Every row gives one point. Each copy is the shape, with its points in the same order, stretched, turned, moved and blurred by noise. Some copies are also mirrored. Which?

Shape:
-1.58,2.99
1.63,1.44
-0.73,-1.87
1.57,-1.83
-2.30,-0.36
-1.80,-1.66
Copy 1, 6 rows:
-1.99,2.63
-2.80,-0.88
1.83,-1.04
0.12,-3.11
1.39,1.28
2.22,0.03
Copy 1 is: mirrored
Copy 2, 6 rows:
3.68,0.71
0.07,1.44
0.52,-2.38
-1.53,-1.25
3.05,-1.84
1.80,-2.92
Copy 2 is: mirrored

Shape (9 x 3):
2.65,-6.50,0.60
-0.28,-0.60,-2.85
-0.17,0.70,1.50
-0.86,-0.12,-2.12
-1.04,-2.88,-0.33
-1.69,1.57,-0.03
-1.50,0.02,1.61
-1.34,1.54,-1.05
-1.94,0.20,1.40
Copy 1, 9 rows:
7.93,-0.78,-0.23
0.40,-0.03,-3.72
0.08,0.75,0.97
-0.04,-0.52,-2.74
2.03,-1.67,-0.78
-2.19,-0.14,-0.64
-0.74,-0.94,1.77
-2.23,0.62,-1.58
-0.71,-0.90,1.49
Copy 1 is: only turned
Copy 2 (9 x 3):
1.22,0.06,-6.05
2.60,-0.49,0.87
-1.48,2.03,0.22
1.65,-0.47,0.52
-0.06,-1.54,-2.54
-1.08,0.45,1.43
-2.23,0.22,-0.12
0.14,-0.01,1.94
-2.21,0.25,0.74
Copy 2 is: mirrored
Copy 3 (9 x 3):
-6.57,-2.27,1.05
0.01,-1.08,-2.84
0.33,1.79,1.04
1.12,-1.11,-1.89
-0.84,-1.96,0.95
2.19,0.73,-0.30
0.93,0.89,1.57
2.08,0.59,-1.55
1.74,0.79,1.41
Copy 3 is: mirrored
Copy 4:
0.84,-6.75,2.80
-1.70,-0.39,2.52
1.32,-0.30,-1.09
-1.08,-0.18,1.51
-1.50,-3.45,0.24
-0.01,0.69,-0.51
0.29,-1.09,-1.64
-0.13,1.59,0.27
0.21,-0.78,-2.02
Copy 4 is: mirrored

Shape:
-3.10,-1.95,-1.06,-1.12,-1.85,0.48
1.00,0.86,3.66,-0.19,-0.05,-0.87
-1.03,-0.40,0.25,0.86,1.35,-2.61
0.66,-1.18,0.00,-2.59,1.84,2.28
1.11,-2.91,-2.51,-2.67,2.12,-1.15
3.73,1.60,-1.12,-0.44,0.44,-2.81
-1.83,1.49,-1.67,-1.83,-1.23,-0.69
0.72,2.17,3.32,0.53,0.10,1.98
-0.55,0.07,-2.04,0.03,2.18,-0.82
1.49,0.08,1.05,1.21,1.75,-0.58
2.73,-2.05,-1.78,3.29,3.27,-3.28
Copy 1:
0.53,-0.90,-3.08,-0.65,-3.35,-0.03
0.07,-0.85,3.38,-2.06,1.48,1.58
0.58,-2.03,1.53,0.36,-0.40,-1.32
3.31,-2.05,-1.53,-0.82,1.71,1.76
4.27,-2.46,-1.73,-0.94,1.42,-2.56
0.43,1.30,2.38,-1.09,3.63,-2.93
-1.38,-0.42,-2.32,-0.47,-0.13,-0.42
-0.46,0.01,2.41,-0.31,1.50,3.68
1.22,-1.78,-0.89,1.80,0.76,-1.15
1.50,-0.41,2.66,0.18,1.75,-0.26
3.67,-0.53,3.51,1.91,1.36,-4.25
Copy 1 is: only turned
Copy 2:
-0.18,-0.16,0.40,-2.68,1.93,4.02
4.08,0.46,0.88,1.09,-0.81,-1.79
-0.06,0.51,0.82,1.02,2.75,0.34
-1.16,-0.56,3.27,-1.52,-2.71,-0.35
-2.31,-1.29,1.70,-2.30,1.82,-1.93
-1.07,0.68,-2.72,0.66,1.39,-4.85
-1.83,2.99,-1.21,-2.19,1.69,1.31
2.07,0.67,0.12,1.84,-3.79,-0.49
-3.54,0.61,0.74,0.55,1.17,-0.14
-0.05,-0.76,0.39,1.93,-0.56,-1.52
-2.69,-3.50,-0.84,3.57,3.22,-3.31
Copy 2 is: mirrored
Copy 3 (11 x 6):
-2.26,0.74,-1.67,1.86,-1.07,0.70
-0.63,0.75,2.80,-2.48,0.43,-1.74
-0.52,-1.32,0.55,1.35,-0.32,-3.39
-0.62,-1.19,-2.53,-1.36,2.56,1.01
0.29,-0.47,-5.60,0.28,2.52,-1.90
3.48,-0.67,-1.38,-1.96,-0.70,-2.91
-0.42,-0.58,-1.61,-0.57,-3.05,0.08
-0.43,-0.66,4.14,-2.39,0.07,1.39
0.25,-2.61,-1.62,1.60,0.05,-1.27
0.86,-1.65,1.56,0.07,1.22,-1.57
3.16,-1.82,-0.47,2.99,2.44,-4.78
Copy 3 is: mirrored
Copy 4:
0.94,0.67,-1.17,0.58,-2.88,1.38
-0.45,-0.67,2.21,-1.55,-0.36,-1.75
-1.55,-1.16,-0.86,1.37,-0.44,-2.02
-1.05,-0.95,0.19,-2.51,0.72,3.59
-0.54,-3.12,-3.20,-0.67,2.24,2.57
1.13,-1.36,-0.73,-0.30,4.31,-0.98
0.80,3.00,-1.64,-0.05,-0.37,0.28
-0.87,0.93,3.97,-1.50,-0.13,0.14
-1.67,-0.31,-1.48,1.24,1.34,0.75
-1.65,-1.91,1.14,0.23,1.35,-0.48
-1.94,-5.18,-1.33,3.24,3.50,-0.96
Copy 4 is: only turned

Shape:
-1.07,-2.86,-1.11,-1.49,-1.02,-0.44,-1.09,0.17
-0.88,-2.02,-1.46,-1.83,-0.33,4.20,-0.63,-1.43
0.16,2.69,-1.49,0.82,-0.05,-1.19,0.74,1.52
0.59,-1.45,0.04,-0.39,0.87,-1.51,-0.63,1.05
6.25,-2.68,1.48,0.47,-0.20,3.65,-0.67,-5.71
-0.11,-2.45,-0.95,0.68,-0.13,-0.49,-0.41,-5.06
-0.61,-1.71,-0.03,0.82,-2.33,-1.34,0.86,-0.36
0.76,-1.32,-1.37,0.88,0.07,-1.49,4.42,-1.82
-1.12,-2.05,1.96,0.84,0.27,0.69,-1.47,-3.11
-0.89,3.92,0.58,-1.24,0.06,0.17,5.29,1.80
2.45,0.56,-0.14,-0.34,-1.42,0.19,0.53,1.58
-1.04,-2.10,-1.24,1.46,-0.09,2.94,1.80,1.25
-0.22,-2.58,-1.11,-0.56,0.67,-0.84,-0.64,1.59
Copy 1, 13 rows:
1.86,-0.75,-2.89,2.02,0.10,-0.57,-0.17,1.71
1.18,-1.33,-3.43,0.85,0.59,4.22,-1.76,2.81
-1.38,0.39,-0.67,-1.40,1.73,-0.69,2.53,-0.63
-0.70,-0.38,-1.33,1.45,0.85,-1.65,-0.43,-0.45
-1.78,-1.33,0.94,3.96,-5.03,7.30,-4.08,-0.29
1.95,0.71,-2.61,4.04,-1.89,3.73,-1.70,-1.86
3.13,0.13,-0.07,1.10,-0.02,0.04,0.93,0.09
1.72,-1.94,-0.43,1.14,0.31,2.63,0.70,-3.99
1.57,1.66,-1.52,2.71,-0.25,1.66,-3.97,-0.62
0.41,-2.07,-0.01,-5.71,3.01,-0.10,1.21,-2.58
-1.08,-1.35,0.72,-0.85,-0.43,0.07,1.19,1.55
2.06,-0.80,-0.35,0.82,3.22,3.06,-0.38,1.82
0.10,-0.91,-2.09,2.17,1.43,-0.97,0.09,1.07
Copy 1 is: mirrored
Copy 2, 13 rows:
-1.23,-1.34,1.30,-1.51,-0.09,-1.19,-0.39,1.60
1.39,-4.02,-0.69,-2.83,-0.57,1.59,1.69,0.21
-1.91,3.10,-2.89,1.98,-0.19,-0.94,0.32,2.12
-1.66,0.08,-0.23,0.30,0.93,-2.75,-0.76,0.73
5.42,-3.77,-1.30,-1.35,-3.20,-1.82,0.64,-4.34
-0.23,-0.92,1.78,-0.02,-2.68,0.06,0.64,-2.25
-0.33,0.61,1.95,1.28,-0.75,-1.08,-1.53,1.80
-0.36,-0.38,2.04,3.93,-1.25,-2.08,1.82,2.04
0.68,-0.79,1.32,-0.64,0.55,0.68,-1.84,-3.31
0.97,2.96,-0.92,3.41,3.08,0.03,2.00,2.76
0.94,0.90,-2.03,0.51,-0.27,-2.33,-0.34,2.14
-0.08,-3.41,-0.67,1.63,0.00,0.57,-0.15,2.69
-2.21,-1.41,0.06,-0.13,0.47,-2.30,-0.46,1.97
Copy 2 is: only turned
Copy 3, 13 rows:
-0.03,-2.43,-2.84,0.58,-0.19,-0.93,-1.79,-0.09
-0.11,-2.07,-3.27,-0.69,-0.81,2.53,-1.35,2.47
-0.48,1.92,1.41,1.75,1.72,0.31,-1.28,1.30
0.64,-1.45,-0.28,0.21,0.61,-1.45,-1.14,1.27
-0.68,-2.51,-0.34,-6.33,-3.59,-0.79,1.32,8.33
-2.84,-2.00,-1.85,-3.10,-0.59,-0.52,1.63,2.10
-0.74,-0.42,-1.07,1.10,-2.28,-1.17,-0.17,0.16
-0.32,2.23,-1.57,-0.08,-0.24,-1.09,2.84,2.26
-1.14,-2.69,0.73,-2.34,-1.13,0.45,1.31,1.40
2.51,5.43,0.89,0.94,2.46,2.80,0.59,-0.04
0.65,1.12,0.13,0.57,-0.94,-0.33,-2.18,2.98
0.83,-0.58,-1.87,2.81,-1.29,2.05,0.83,2.12
0.85,-2.21,-1.49,1.70,0.47,-1.15,-1.55,0.75
Copy 3 is: mirrored
Copy 4:
-1.89,-1.69,-0.66,-1.52,-0.40,-0.32,-1.59,1.51
-0.83,-5.14,-1.19,-0.90,-1.00,1.07,-1.16,-0.29
-0.07,2.43,0.21,2.15,-1.07,2.46,-0.45,-0.02
0.29,1.17,-0.11,0.12,0.59,-0.41,-0.56,0.86
3.13,-0.13,-2.27,-1.68,-2.22,-4.72,1.36,-4.23
-2.33,-0.92,-3.83,0.41,-1.55,-3.27,-1.28,-1.98
-1.50,0.64,0.68,0.21,-1.24,-1.09,-2.82,-0.04
-2.99,0.63,0.48,3.36,-0.95,-3.22,0.37,-2.50
0.06,-1.12,-2.82,-0.43,0.59,-1.36,-3.40,-1.16
-2.02,0.82,3.20,2.90,1.07,2.92,-0.65,-3.56
1.54,2.32,1.69,-0.39,-1.37,1.00,-0.05,-0.47
-0.07,-3.52,1.46,2.40,-1.38,0.48,-1.95,0.34
-0.54,-0.42,-0.08,0.10,-0.06,-0.44,-0.47,2.15
Copy 4 is: only turned
